Rows are points. The points of each table are mixes of a few directions, plus a little noise. How many directions does each table use, and how many do they share? Where both have some left over, give the other angles between the two spaces (their principal angles), to ten degrees, smallest first.

First:
[[-15  10   2]
 [ 27 -18  -3]
 [ 25 -16  -2]
 [-60  41   6]
 [ -5   3   1]
 [ 15 -10  -1]
 [ 13  -8  -1]]
Second, 5 rows:
[[ -1  -1   1]
 [-31 -33  30]
 [ 25  27 -25]
 [ -8  -9   8]
 [ 16  16 -16]]
Directions: first 1, second 1, shared 0; angles 80

First:
[[-28   6  16   1]
 [-12   2   6   1]
 [-60  11  31   3]
 [ 39  -7 -22  -1]
 [ 57 -10 -33  -2]]
Second:
[[-41 -20 -22   1]
 [  1  -6   7  19]
 [ 55  -8  27 -12]
 [-52  14 -21  18]
 [ 49  12  15 -31]
 [-12   7  -5   2]]
Directions: first 1, second 3, shared 0; angles 50

First:
[[ 30  37  19  29   2 -29]
 [-17 -37 -10 -36   6  48]
 [-27 -17 -17  -6   4  12]
 [-32 -32 -19 -24  -2  26]
 [ 31  15  19   1  -3 -13]
 [ 30  27  20  14 -21 -45]
 [-18  -9 -10   0  -3  -1]
 [ -1  17  -1  23  18   0]]
Second, 8 rows:
[[ 36  28 -16  24  44 -30]
 [-39 -16   7 -13 -18  43]
 [-29 -20 -33 -60 -19  28]
 [ 20  34  -2   8   5 -18]
 [ 15   5  16   9 -11 -22]
 [ 17 -11   4  14  15 -19]
 [-13 -30  11  14   8  16]
 [ -7  10  14  -3 -25   3]]
Directions: first 3, second 4, shared 2; angles 90

First (10 x 8):
[[-32 -11 -24  -2  10  10 -27  23]
 [ -2  22 -21 -11   3  11 -22  -7]
 [ 26  11 -35   7 -13  37   5  17]
 [ 16  -4  13   4  -9  -7  28  -4]
 [ -5  -3  27  -6   2 -29  13 -17]
 [ 15 -14  21  34   8  21 -36   1]
 [ -8  20 -32 -18   0   9  -6   2]
 [  7  -8  31   8   1 -17  10 -14]
 [ -8   8 -31 -27 -13  -9  41   9]
 [ -9 -22  45  13  10 -25  -7 -12]]
Second:
[[ 17  -6   5  18  -3  15  -6   3]
 [-13 -33  26  -6 -10 -40  60  11]
 [-33   1  -4 -31   1 -36  23  -3]
 [-16  29 -24 -20   9   4 -32 -12]
 [ 21  -8   8  21  -3  18  -4   4]
 [ 17 -16  14  19  -5   6  11   7]
 [-19   2  -2 -18   1 -20  12  -3]
 [ 12   7  -6   9   2  20 -20  -2]
 [ 13  21 -16   8   6  32 -42  -7]]
Directions: first 4, second 2, shared 2

First (7 x 9):
[[ 24  28  -2  16  13 -14 -13 -10   4]
 [-12  -7  15  -3  15  16 -13  18   0]
 [ -9 -14   9  -1  25  13 -14   3  39]
 [-13 -18 -14  -9 -31  -4  26 -10  -8]
 [ -5  13 -32   4 -15 -17  22 -19 -60]
 [-11 -11  28  10  -3  14 -15  18  29]
 [ 25   8  -4 -17  -4  -7   5  -2  -4]]
Second, 8 rows:
[[ -6 -16  35 -18 -25  22  -3  40 -12]
 [-10   4  -8  17  15  -3  -6 -10   2]
 [-11  19  -3  34  -7 -10  -4  -5 -30]
 [ 10  -8  22 -23  10  16 -11  24  13]
 [ 37  16 -28 -13   7 -23  11 -30  13]
 [-17  10  12  27 -12   1  -8  12 -30]
 [-18 -25 -10  -9  11   8   7  -9  26]
 [ 16  -1 -21 -14   1 -12  14 -22  16]]
Directions: first 5, second 4, shared 4

First:
[[-16 -18   5 -20  27 -12  15 -14   8   3 -27]
 [ 34  19 -15  35 -35  33 -15  35 -16 -11  23]
 [-12 -15   3 -15  22  -7  13  -8   6   1 -23]
 [-27   7  17 -20   4 -39  -9 -38  12  15  21]
 [  2  14   2   7 -17  -5 -13  -4  -1   3  25]
 [ 36  33 -13  42 -51  29 -28  32 -17  -8  46]
 [-16 -26   3 -23  35  -6  24  -9   7   0 -41]
 [ -9 -14   2 -13  20  -4  13  -5   5   1 -23]
 [-31 -15  15 -31  29 -32  10 -33  14  11 -16]
 [ 39  15 -19  38 -33  42 -10  43 -18 -14  14]]
Second (8 x 11):
[[  3 -12   1  -3 -30 -26 -10 -22   9  17  41]
 [ -3 -42 -10 -24 -15  11  17  -9  19 -24  43]
 [-11   6  -6  -8  -7   9   3 -12  17 -34  60]
 [ 35   1   8  27 -32  22 -49  47 -42  44 -27]
 [-29  -3  19 -29   3   7  15  -3 -10 -24 -17]
 [-10  10   2  -1  35 -22   6 -16  10  16 -30]
 [  8  29  -8  24   6  -2  34   6  -5 -12 -46]
 [  6  15  -5  14  36   1 -13   6   2  17 -26]]
Directions: first 2, second 6, shared 2

First:
[[ 24 -10   0  18   4  13 -14  21   1 -14  -2  33]
 [ -6   3   0  -4  -2  -3   4  -5  -1   4   0  -8]
 [-44  20   1 -33  -8 -23  26 -38  -3  27   3 -60]
 [ 37 -16  -1  28   8  20 -23  32   3 -23  -2  51]
 [  8  -4   0   6   2   5  -6   8   1  -6  -1  12]
 [-39  17   1 -30  -7 -21  24 -34  -2  23   2 -53]
 [-23   9   1 -16  -5 -13  14 -19  -1  14   1 -31]
 [ 25 -11  -1  18   5  13 -14  21   2 -15  -1  34]
 [ 16  -8  -1  13   3   9 -10  15   1 -10  -1  23]]
Second, 9 rows:
[[ 35 -16  -1  27   7  19 -21  31   2 -21  -2  48]
 [ 16  -7   0  12   3   9  -9  14   1 -10  -1  22]
 [-43  19   1 -32  -9 -23  26 -38  -3  26   3 -59]
 [-15   6   1 -11  -2  -8   8 -13  -1   9   1 -20]
 [ 20  -9   0  15   4  11 -12  18   1 -12  -1  28]
 [ 37 -17  -1  28   7  20 -22  32   2 -23  -2  51]
 [-34  15   1 -26  -7 -18  21 -29  -2  21   2 -46]
 [-20   9   1 -15  -4 -11  12 -17  -1  12   1 -27]
 [  3  -1   0   2   1   1  -2   2   0  -2   0   4]]
Directions: first 1, second 1, shared 1
